Every row gives one point. To make a cloud, some directions were put in groups of two or more. Within a group, all points are equally far from the middle, so they leave a hole (a ring in 2 directions, a hollow ball in 3). The other directions are filled evenly. Then the cloud was stretched, turned, moved and blurred a little. How many holes are there, and how many directions does each take, smallest first?
In the rows, 128 means zero.

Cloud (21 x 3):
[[ 72  55 177]
 [ 65 156 155]
 [184  83 124]
 [115 160 112]
 [ 85 161 156]
 [121  78 165]
 [ 67  44 140]
 [161 171  91]
 [198 107 133]
 [ 91 135 103]
 [ 78  79  97]
 [140  90 164]
 [ 52  63 114]
 [ 58  50 123]
 [121  91  72]
 [ 95 128  95]
 [138  79  72]
 [ 68 156 179]
 [139 166 154]
 [102  55 144]
 [ 93 138 105]]
Holes: 1 (2)

Cloud:
[[184 116 155  66  81 138]
 [153 118 121 181 104  56]
 [184 133 131  92 167 149]
 [ 77  62 135 160  79  92]
 [143 123 106  47  86 162]
 [ 79  93  69  90  71 122]
 [144 102  95  53 155  86]
 [178 100  77  79  87 140]
 [ 46 124 123 100 109 147]
 [145 102 162 133 153 173]
 [ 92 123 151 152  34 120]
 [194 126 167 118 143 121]
 [187 131 155 110 160 145]
 [116  88  61  62 102 117]
 [143 188  91  88  63 147]
 [162  90 107 161  82  68]
 [138 156  67  83 180  86]
 [149 104 160  51 128  81]
 [156  93  81  68  59  84]
 [118 120 106  59  47  48]
 [ 78 171 149  63 126  69]
 [133 184 123 134 164 158]
 [106 183 176 157 130 105]
 [ 82 162 106 187  76 111]
 [111 134  77  49  75 144]
 [ 73 138 198  96 116 112]
 [133  97 156  66 149  80]
 [117 176 197 111  87  99]
 [215 130 113 111 107  96]
 [ 78  63  97 153 126  88]
 [ 79  88  90 123  61 140]
 [101 145 126  54  72  36]
 [154 129  76 120 125  27]
 [166 205 106  65 136  79]
 [207 174  92  87 133  93]
 [109 188 139  79 117  41]
 [ 83  66 113 141  62  76]
 [206 174 117 101 144 121]
 [ 81 130 194  78 121 107]
 [ 82 169 180 160  97 110]
 [151  84  81 127  75 151]
 [116  90  58 151 117  55]
 [ 88  71  76 115 135  78]
 [ 99 169  40 118  65  71]
 [141 187 100  36  85 127]
 [130 180  65  42  69  98]
 [ 96 164 125 193  77  92]
 [197 168  87 143 101 132]
 [ 92 162  43 157 115 120]
 [185  96 134 153  79 116]
 [161 184  96  83 175 121]
 [101 112  92 198 143 131]]
Holes: 2 (2, 4)
